Each row is a point. Each table stands for the endless flat space through its points: a line for two points, a plane for three, and so on. Write the one point that lies in both, or say that there is none.

First (2 x 3):
[[-34   0 -49]
 [-22 -27 -25]]
Second (2 x 3):
[[-44 -35 -55]
 [-36 -27 -39]]
They share: no point

First (3 x 4):
[[ 18 -21 -32  45]
 [ 24 -13 -14   9]
 [ 24 -20 -14  12]]
Second (2 x 4):
[[  6 -35 -35  15]
 [ 36   1 -11  39]]
They share: [ 21 -17 -23  27]

First (2 x 8):
[[  3 -11 -12  11   7 -24  22  18]
 [ 15 -25 -12  -7 -11 -34   8  24]]
Second (3 x 8):
[[  2   1 -10  23   6 -10  34  -1]
 [ 10 -11 -19   5   9 -27  38  26]
 [ -3   1 -16  20  15  -8  36  -1]]
They share: no point

First (2 x 9):
[[ -3  -6 -33  26   2 -22  -9 -19  -7]
 [ -3  -7 -25  26   2 -28  -1 -14 -13]]
Second (2 x 9):
[[ 13  -4 -31   8  -2 -38  -9  -3  -3]
 [ 21  -2 -38  -1  -4 -40 -17   0   5]]
They share: [ -3  -8 -17  26   2 -34   7  -9 -19]

First (6 x 11):
[[-28  35  -9 -30   2 -10  -3 -47  17  -3  -1]
 [ -9  -9 -42 -36  22 -25 -23 -34 -20  12 -45]
 [-38   0 -27 -19 -10  55 -64  -3  14 -37  15]
 [-28  56 -52   8 -26 -53 -33 -17 -49  26 -27]
 [-40  -1 -64 -30  11  15 -79  -3 -41 -48  -5]
 [-18   5 -69 -17  23 -27 -54 -33 -30 -25 -27]]
Second (3 x 11):
[[-39 -26 -39 -25 -19   5 -22  -5   0  13 -16]
 [-32 -10 -33 -29  -9   8 -30  -7  -1  10 -16]
 [-16  18 -37 -29  19  -8 -42 -35 -25 -18 -24]]
They share: [-24   4 -35 -29   5   0 -36 -21 -13  -4 -20]

First (3 x 12):
[[-12  47  34  35 -36  -2  -9 -13  -8   8 -21  50]
 [ 48  35  30  31  -4  26 -53 -57  36  64  23  -6]
 [ 21  62  36  49  -7  26 -32 -48  24  49  -4   9]]
Second (4 x 12):
[[ 21  17  38  17 -22  -2 -26 -25  14  16 -18  41]
 [  9  45  20  25 -38  -2 -26 -35 -10  42  14  37]
 [-26  53  22  25 -14  11 -16 -65 -23  39  32  13]
 [ 21   0  51  13  -5   0 -25 -25  27  -3 -35  39]]
They share: no point

First (6 x 14):
[[ -13  -45  -38   -4   41   21   51  -26   -5   47  -17  -11    6   26]
 [  52  -25  -74   -9   18   18   26    1   24   38  -10  -30   -2   58]
 [  69  -31 -119  -18   31   30   37   41   17   71   25  -22  -11   43]
 [  11  -25  -49  -16   47   14   35  -15   -7   49  -19  -30   -9   33]
 [   1  -21    2   -9   38   10   32  -32    2    7  -49  -22   -8    3]
 [  38   -4  -62  -37   55    8   20    9  -15   54  -19  -48  -32   26]]
Second (5 x 14):
[[ 38 -26 -44 -19  40  -2  45 -13  20  15 -44 -16 -39  -4]
 [  4 -17 -32  -5   4  13  38  15  -1  22 -67 -31 -20  13]
 [ 32  -6 -61 -20  35 -25  25  -7  -2   3 -42 -34 -33  22]
 [ 10 -42  17  10  -3  65  45  11   8  43 -54 -14  -7 -12]
 [ 24 -31 -18 -10  16  24  24   0 -14  35 -36 -35 -12   7]]
They share: no point

First (3 x 18):
[[-17   8 -22  22 -29   3  17  23 -20  32 -10  30 -18   1  14  17  -4  35]
 [ 31  52  -8   4 -25   3  13 -25  14  20 -54  -8  22   9  48  45   4  17]
 [-33 -10 -20  22 -29   5  27  39 -38  38   4  44 -30   5   4  -1 -14  43]]
Second (5 x 18):
[[ -39   24 -100  -13  -19   41   45  -11   37   36   -9    0  -42  -19
    35   51   32   19]
 [ -18   25  -59   17  -32    9   37   21    2   44  -17   18  -28  -21
    35   41   21   16]
 [ -24   46  -54   34  -40   -9   48   18   -8   51  -21   35  -47  -27
    34   30   30   37]
 [ -39   20  -32  -21   21   33  -27  -15   17   -4    3  -16  -26   25
    15    3   -4   31]
 [ -30   12  -76  -10  -10   29   18   10   28   27   -9  -15  -27  -13
    38   42   20    1]]
They share: no point

First (6 x 20):
[[-49  45  26 -16 -38  53 -30 -38  64  33 -47 -23 -29  -8 -59  50   1 -19
   -8 -39]
 [-13  32  -5 -32 -39 -24 -22  15  68  26 -33  26 -83  26 -29  28 -25 -25
  -19 -25]
 [-47  33  13 -40 -38  29 -38 -30  71  22 -48  -1 -53  11 -70  51   4 -25
   -3 -47]
 [-70  27  58  27  11  64 -53 -28  29  37 -51 -21   9  -7 -18   4 -11 -41
  -13 -34]
 [-15  45  37  80   2  19 -12  30  17  72 -38 -29  -5 -31  54 -19 -44 -27
  -37  17]
 [-16  71  59  29 -39  41  24 -24  45  11  21  -9 -11  27  29  -8 -88  10
  -51  -4]]
Second (3 x 20):
[[-32  22  16  33 -14  25 -12  -8  34  21 -19 -34 -25  -5  -3  -8 -30 -11
   -2 -15]
 [-52  16  23  13 -21  31  -9 -28  38   9 -32 -33 -43   8  20 -17 -36 -14
  -13   2]
 [-36  24  51  29  15  15 -29 -20  30  33 -52   3 -19  28   0  11 -12 -18
   -9 -18]]
They share: [-36  22  30  29  -4  22 -18 -15  33  24 -33 -20 -25   9   1  -2 -24 -14
  -6 -14]

First (4 x 24):
[[ 12 -12 -42 -16 -17  -2  33  18  31  28 -18  24  57 -13 -32 -26 -47  22
   -1  18   2  26  13 -15]
 [ 46  12 -30 -15  -6   8  12  24  20  29  11  20  48  -2 -30   2 -16  27
   -7  17   1  32 -24  -6]
 [ 46  22 -20 -12 -10  11  14  29   5  16  18   8  35   5 -26  18  -3  33
   -9  15  -3  29 -29  -4]
 [  3 -14 -41 -15 -25  -5  39  19  27  22 -26  20  53 -13 -30 -27 -50  24
   -1  18   2  24  22 -19]]
Second (6 x 24):
[[  4  45 -77  52 -12  23  63  -3  29 -20 -18  78  63 -41  15 -41   5  -9
  -43 -19  32 -19  18  42]
 [ 84   5   8 -45  -2 -19  10  31  76  35   1   0   7   1 -61 -29 -68  -5
  -15 -16  -5  79 -18   6]
 [ 12  -4 -45   6 -53 -13  28  49  13  -1   0  30  72 -35  22 -21 -35 -11
   -5 -16  44  11  -9  15]
 [ 54   3   9 -50  -7  -5  22  16  32  34 -17 -23  -5  30 -79   5 -38  53
   -2  29 -37  68   8 -37]
 [-21  38 -60  25 -35   2  16  44 -37  -9 -18  34  62 -28  21  15 -24  50
  -34  49  32 -23 -37 -38]
 [ 65   1   5 -46 -22 -31 -16  64  41  34   8  -9  23  -9 -35  -7 -86   7
  -14   6  14  65 -56 -22]]
They share: [ 19   6 -27 -12 -30  -1  30  27   8  11 -13   8  36  -2 -24  -1 -25  33
  -7  17   1  26   3 -18]

First (5 x 24):
[[ 22  21   6  43 -13  27 -25 -17  62   6 -10  -7 -38  45  19  -3 -26  -7
    7 -18  52  -5  33   2]
 [  6  54  -1  32  39 -10  -4 -26 -49   1  -8 -14 -16   0 -12  24 -56   2
   -7  17  36  26  39  25]
 [ 33  56  -4  38 -10  28 -59 -30  18 -25  10  -7   4  33  -6  14 -46  31
   36 -13  89 -34  18  30]
 [ -9  26  -3  35  18  15  39  15 -14  13 -22 -28 -39 -20  18  42 -47 -19
  -46 -18  16  38  29  12]
 [ 19  30  -6  45 -15  41 -11   5  30 -14  -8 -22 -20  13  13  26 -43   9
   -6 -36  61  -9  20  20]]
Second (6 x 24):
[[ -6 -13 -30  76  40 -21  34 -11  23 -16 -33   6 -48  18  69  47 -53  -7
    0   7  20   4  76  30]
 [-35  43   2  34  -8  51   0  -6 -66  43  14  18 -78  45   0 -18 -67 -31
  -44  50  -3  58  29  14]
 [  7  51  10  30  -1  55 -17 -34  11  30 -31 -26 -48  20 -14  10 -32   4
  -10  -4  20   8  16 -38]
 [ -3  66  27  -2 -14  61 -23 -19 -18  59   5 -15 -39  43 -33 -22 -32 -19
  -30  13  33  51 -22  -7]
 [-18  34   1  46  -3  29  -4   6 -48  21  15  23 -81  23  16   1 -83 -30
  -48  32  -5  35  52   3]
 [ 28  32   7  23  26  24  -4 -40  61  25 -48 -38  -9  31   3  26 -11  13
   12 -24  54   7  -7 -15]]
They share: [  5  30   4  33   7  13  -1 -11  20  14 -12 -12 -36  15  17  18 -35 -13
 -12  -8  35  15  30   6]

First (6 x 24):
[[ 54 -38  -6 -16  -6   5  17 -50  -8 -41   4 -27  15  21 -12  15   3  33
  -36  -2 -37 -38 -56 -25]
 [  2 -10 -18 -11   3   3   4 -63   4 -85  21  -1  31  29   5   4   9  16
   -4   7 -39  24  -8 -23]
 [ 80   5 -47  57  77 -38 -33 -23 -63   5 -22 -36 -54  67 -10  68 -51  13
  -39  54  37 -49  -4 -24]
 [ 13 -17   8   9   2 -10 -26 -37 -38 -79  -6 -20 -10  96 -35  13 -16  -9
  -63  29   9   5   8   3]
 [ -2 -32  17 -57  17  21  36 -47 -13 -35 -39   1   0   5 -68 -22  40  -2
  -60  24   2  -4 -16 -15]
 [ 17  -5 -38 -14  16  11  18 -54   4 -63  23   8  22  -9  14  17  13  39
   15   3 -41   9 -27 -50]]
Second (4 x 24):
[[ 13  -1 -30  19  66   9  24 -39  -9 -49  14 -25   6  -5 -65  33  10  26
  -52  15   9 -11 -28 -30]
 [ 40  -4   0   4  21 -12  -9 -12  -9  -7   5  -1 -18  10 -32  24   1   8
  -16  42  21  -8  -1  -6]
 [ 53 -46 -42 -32  18 -10  -6 -52 -45 -30  -4   1 -32  55 -17  33 -11  10
  -33  50 -21  18 -15 -45]
 [  7  -9 -38  11  56  35  20 -55 -27 -61 -34 -29 -18  -9 -41  27  10  28
  -46   1  -9 -33 -20 -38]]
They share: no point

First (5 x 24):
[[ 37   7  38  41 -13  -2  32 -40 -10   9 -32  33 -13  24  -7  29 -14  20
   23  11  22  23  -1 -27]
 [ 62  21   2  52 -25  24  51 -27 -23  47   8  21 -41  24 -29  22 -22  41
   26 -13  18  51 -30 -16]
 [ 48  38  -3  29 -42  53  46  -7 -29  49  19  -9 -38  21 -21  27 -23  53
   21 -17  32  74 -25  15]
 [ 23  -2 -25  78 -21  38  21 -24 -56  43  42  11 -29  38  11  40   0  29
  -19 -43  12  43 -17  30]
 [ 21  50  47 -18 -46  47  31  -2  -6   7 -33 -21  -6   9  -3  30 -27  44
   32  23  56  70  10  16]]
Second (5 x 24):
[[ 45  13  16  28 -22   6  28 -18  -6  -9  -3  32 -12  25  29  60   9  10
  -10 -21   7  37  -9 -32]
 [ 23  10  26  33 -30  19  -2 -48 -12  41 -32 -12  20   1 -42  33   5  45
   16   6  36  40  39  39]
 [ 10  45  68  39 -20  15  28  17 -51  -9   2  27 -44  47  21  42 -35  34
   -6 -38  -5   4  11 -10]
 [ 11  15  37  40 -40  18  -2 -39 -27  30 -32  -4  21  -2 -43  23   4  48
    7   1  33  26  39  42]
 [ 32  26  38  25 -14  18   3 -27 -11  37 -18 -11  -6  21 -22  53 -11  43
   15 -14  17  39  41  23]]
They share: [ 24  11  26  36 -22  17  25 -29 -21  13 -15  15 -12  27   3  36  -9  26
  11  -1  26  34   1  -2]

First (4 x 24):
[[ 35 -14 -34  33  20  21  21 -40  23 -33   5 -46  22  34 -32  27 -14  19
   21  12 -31  22   7  46]
 [ 28 -28  57 -19  30 -20  51  33  16  36  37  32 -58  35 -12 -71   0  25
  -54  36 -10  16 -77 -15]
 [ 26 -37   4  17  47  10  39 -21  23  -2  28 -13  -1  21 -33 -18 -19  42
    1  46   5  16 -17  29]
 [ 33 -28  30  -5  26  -7  45  12  23  15  29   8 -32  30 -20 -43  -4  23
  -29  34 -13  14 -55   0]]
Second (7 x 24):
[[  0  -9 -16  30  -8 -15  28 -54  47 -30  38  22  -8  52 -64 -68   9  32
    2  24 -21  27 -17  61]
 [ 59 -50  22 -19  17 -21  53 -30 -22 -30  27 -34 -43  45 -38  -6   3  -7
  -32  61 -43  52  -6  32]
 [ 52 -13   2 -38  73  -6 102  -2 -35  -2  66  -6  11  87 -66 -53 -45  -8
  -58  90 -20  32  -8 -10]
 [ -4 -20  -8   2  19 -10  56 -51  34 -33  59  21  -8  73 -69 -64   6  25
  -13  37 -41  12 -27  32]
 [ 27  10  -2  -8  62 -29  69  10  10  23  17  -8  21  50 -37 -55 -42  22
  -38  45 -30  19   0  -5]
 [  9   1 -25  63 -18  46 -27 -11  34 -16  -4  -4 -22   6 -21 -27  12  61
   50 -17  38  44 -54  77]
 [-12 -23  13 -30  68  14  64  -2  19  -8  40  -8  -2  75 -26 -39  -7  47
  -16  17 -61 -19 -54 -24]]
They share: no point

First (5 x 24):
[[-50  12 -31 -22  11  81  19  28  77  39 -20 -16  43  65 -41   3 -10  26
  -19 -65 -26  65   5  19]
 [  4   6 -10  -5   9  41 -10  33  50  39   1   2  12  41 -11 -17  -7 -12
  -25 -37   3  23 -13   0]
 [ 61  35 -15  20  -1   6  17  62 -14   1 -26 -10 -11  22  53 -39  -5 -20
   -3   8   4 -14 -22 -48]
 [ -9 -11 -26 -22  -5  37   9  13  60  37  -8  20  18  34 -22  13 -17   3
  -10 -55 -28  48   9  37]
 [ 21  11   6  -3   9  44 -14  43  37  33  13 -22  16  44   1 -27 -10 -24
  -29 -24  21  10 -24 -15]]
Second (6 x 24):
[[ 68  26  -8  -7 -29  14  17 -10 -18   0   0  46  20   2  28  15  -7 -14
  -22   9   6  59 -34   0]
 [  0  18 -52 -18  12  29   7  48  69  31  -9 -10 -12  23  15 -19 -16 -29
   24 -85 -23   1  65 -27]
 [ 15   8 -16  19  -7  27  23  31  27  25  -8  15  33  18   3   5  -4  -3
  -12 -30 -13  16   6  -6]
 [ -5  20   7  25   5  35   6  24  36  38  14  16  56  29  -6  15   6  22
  -31 -28 -32  -4  17  19]
 [ 82   8 -21  -9 -54   7  38  -3 -33   8 -22  35   4  16  41   4 -28 -16
  -11  24  28  72 -47   6]
 [ 28   8 -30  -6 -27  22  25  28  21  38 -13   2   3  38  29 -10 -27  -4
    4 -24   2  24  17  10]]
They share: no point

First (3 x 24):
[[-30  48  17  -4  35 -43  18  22 -26  -4  44  33  -3  27 -35 -57 -17  10
   -8 -52  -4  25 -24 -59]
 [ 10   8  -8  41   5   2  23   2 -41  31  24  13 -43   2 -35 -27 -12  35
  -38  -7 -44   0 -24 -24]
 [ 10 -32  11  66  31  27  20  30 -40  18 -12  33 -55  -7  -7  11   9  20
  -16   6 -40  15  12  -9]]
Second (7 x 24):
[[ 19  47 -35  52  47 -23  41  -8 -40  -6  -7  46   4  16 -71 -46   5  -7
   -1   2 -46  31   8   9]
 [-36  29  -3  15  16  19   8  35 -43  24  -3  60 -34 -10  14 -51 -28  28
   22 -56 -59  -6  -9 -77]
 [-18 -15  39 -11  39  -6 -11  34  -8  35  24  23 -46 -16   5 -18 -16  47
  -15 -53   2  -4 -12 -89]
 [ 17 -30  57  -4  46 -44  12  26  -4  39  49 -33 -27  19 -37  13 -29  33
  -54 -27  27   5 -42 -50]
 [ 14  28 -20  45  23 -32  47   9 -50   9   9  22  -6  41 -58 -23 -28   2
  -15 -20 -40  12 -24  -4]
 [-45  -5 -36   8  36 -12   4  25 -36  23  20  48 -69   2  -4 -42  -3  58
  -16 -98 -15   3   4 -65]
 [-36   5   7   3  15   9   1  46 -37  35  12  39 -43   6  19 -30 -41  43
    5 -78 -43 -17 -24 -84]]
They share: no point

First (5 x 24):
[[-62  36 -17 -19   4 -28  21 -12  26 -12 -43  38  33  33  10 -49 -12 -18
   52 -27 -37 -25 -15 -24]
 [-47  23   3 -54   5 -16   4 -16  52 -35 -28  15  -2  49  19 -51  -9 -45
   44 -63   4  15 -31   4]
 [-48  12   1 -48  -6 -19   8 -24  62 -45 -29  18   0  61  16 -59 -11 -57
   45 -56  -9   7 -27   5]
 [-53  25   4 -30   5 -38  -6   4  25 -21 -27  31  22  21   6 -28  -4  -5
   37 -30 -15 -10 -22 -32]
 [-52  36   2  -7  10 -51  -9  23  -3  -3 -33  41  38  -4  -2 -11   5  29
   32   1 -35 -32  -5 -63]]
Second (3 x 24):
[[-34  25  -1 -31   0 -72 -13  40  41 -39 -45 -18  35  51  31  12  34  21
   38 -47  -8 -29 -10 -48]
 [-30  -7 -12  -8   7 -24  16 -10  27 -19 -10  28 -19   8  -7 -29   1 -22
   47  -8 -41  19  11 -19]
 [-41  29  15 -42   4 -39 -28  17  33 -22 -38  12   6  19  13 -17  17   2
   19 -21 -12  -9 -11 -37]]
They share: no point

First (3 x 24):
[[ 11  12  11 -31  -6 -15 -27 -34  -9  13  30  12  32 -13  -8  31  -7 -16
    0 -10  12 -18  29  13]
 [ 20   9  16 -34  -3 -24 -29 -38  -9   9  30  17  37  -6  -9  36  -9 -23
   -4  -5   9 -22  26   8]
 [ 14  15  -8 -40   3   8 -11 -24 -27   1  34  23  35 -24 -23  18  -3  -3
   22 -33   9  -6  50  30]]
Second (3 x 24):
[[ 12  36   3 -39  -9  -1 -18   6  -2  51   5 -30  48 -17 -35  27 -37 -16
   -6 -35  30 -44  31  22]
 [-12  12  -2 -10 -36  30 -38 -32  13   8  30   7  25 -38  -2   0  12  13
  -17   9 -10   5  11  31]
 [-33  16 -22 -44  31 -46   7 -34 -27  11  30   5   8 -47   5  17 -17   4
   39 -40  30 -24  56  -8]]
They share: no point

First (4 x 24):
[[-21   3  -6 -14  11   9  -9  30 -35   2 -55  19 -38  41 -10 -52 -36 -18
   15   7  11  -8  24  11]
 [ -6  -1 -20   8  20   3 -15  17 -28  -4 -30  13 -31  23 -16 -45 -28 -10
   13   8  -2  -3  39  15]
 [  5  21 -26  52  27   3 -11   8 -37 -12   3  11 -18   3 -48 -10 -36  20
   -7  17 -29  20  46  -1]
 [  5 -17 -42  12  21  15 -35 -12 -29   6  -7  23 -40  21 -18 -56 -14   6
   -5   7 -19  -6  46  19]]
Second (2 x 24):
[[ -1  19 -19  19  23   0 -10  20 -28  -4 -38  11 -17  33 -43 -36 -38  -1
    3  14  -6  11  24  16]
 [  8  26 -27  24  21  -8  -7  22 -22   0 -44   3 -13  37 -51 -43 -37  -9
   -1  16   0  15  18  21]]
They share: no point

First (7 x 24):
[[ -48  -17   -6    0   49   19   26   18   44   34  -47   91  -80  -14
   -14   63    9   14   39  -27   74  -45  -28   13]
 [ -18  -46   -1  -48  -24  -15  -46   48   22  -68  -32  -68    4  -46
     4    2   46    9   20  -34  -54   -9    4  -11]
 [ -32  -39   16  -46    1   -3  -24   34    6  -74   -3  -43    8  -48
    28   11   45   14    9    1  -52   19  -14   11]
 [ -13  -17  -15  -29  -47   25  -25   50   70  -39  -38   -2  -32   -8
   -10   78   12   31   13  -28    7  -57   17  -39]
 [ -38  -32  -52   19   21   -2  -35   52   39   35  -79   25  -51  -18
   -62   62   -5   25   47  -65   65 -105   14   -2]
 [ -23  -36   30  -12   20  -37  -59   30  -38  -36  -52  -49   28  -82
    11   -9   51  -17   31   -6  -22   10  -19   57]
 [ -17  -11   10   15   -8   -4  -62   40   -7  -17  -58  -13   15  -52
    -9   62   15    8   23    0   25  -44    3   36]]
Second (3 x 24):
[[-28 -21  10  -2  -2  17 -22  22   6 -25 -26  -4 -34 -37  -2  20  20  14
   35 -21 -11 -13  -7  11]
 [-27 -23  12   4 -11  22 -21  16   8 -27 -28  -4 -32 -31   0  17  11  15
   37 -18 -20   1  -8  -3]
 [-36 -17  16  -3  -6  21 -27  18   9 -30 -26  -4 -26 -28  -4  22  13   9
   39 -24 -18  -8 -12   5]]
They share: no point

First (5 x 24):
[[ 15   6 -61  38  72   9 -22 -48  16  53  57  27 -33  27 -23   0 -48  61
    1  16   4 -23 -26 -18]
 [-25   3 -42  42  50  20  -7 -24  22  29  20 -19  27 -20 -12  -7 -28  47
  -11 -20   6 -29 -37 -30]
 [-34 -22 -34  17  31   5  17 -19 -15  55  17 -19  10   4 -15  -4 -62  22
  -32  25 -10   1 -10  -1]
 [-15 -21 -37  12  28  37  35 -26  17  48   2   5  -5  20 -28   3 -56  57
  -46  44  -2  -4 -11  13]
 [-38 -26 -33   8   9  30  44   2  -5  50  -9  -6   8  13 -21   7 -66  55
  -61  59 -10   4   7  18]]
Second (2 x 24):
[[-22 -21 -35  21  18  23  14 -23  34  37   7 -53  54   4 -35 -19 -35  17
  -36   4 -22 -21 -37   3]
 [-18 -23 -37  19  14  18   6 -22  40  38  12 -61  61  13 -41 -28 -31  10
  -35   7 -30 -26 -37   6]]
They share: no point

First (3 x 24):
[[ -5 -10 -45  41  24   9 -28   6   3 -42 -35 -54 -44 -42 -14 -54  24 -13
    8 -45 -13  -5   4  50]
 [  9  18 -23  45  26   4 -35 -11  18 -47 -23 -45 -41 -16  -4 -34   4 -13
   19 -29 -15   7  -2  40]
 [ 21  42   1  42  32   7 -41 -26  24 -44 -11 -30 -29   2  -1 -10 -11 -19
   31  -5 -18  25  -2  25]]
Second (5 x 24):
[[ 22  17 -10  25  36  22 -40  21   2 -38 -56 -63 -12 -38 -27 -45  15 -15
   41 -22 -30   6  38  67]
 [-26  29 -35  34  47 -25 -71   7 -10 -23  20 -30  -4 -56   1 -20  -9 -25
   10 -30 -41   8 -26   0]
 [ 11 -22 -13   7  25  63 -10 -24  31   0 -38 -16 -11  -6 -27  12  48 -33
  -18   4   9   6   9  55]
 [ 10 -31 -14   1  20  68  -8 -17  38   4 -46 -15  -4  -2 -35  13  57 -37
  -23   6  10   2  16  63]
 [ 20  27  -6  22  43  18 -35  15  10 -44 -47 -51 -14 -40 -24 -44   1 -24
   39 -16 -26  11  27  61]]
They share: no point
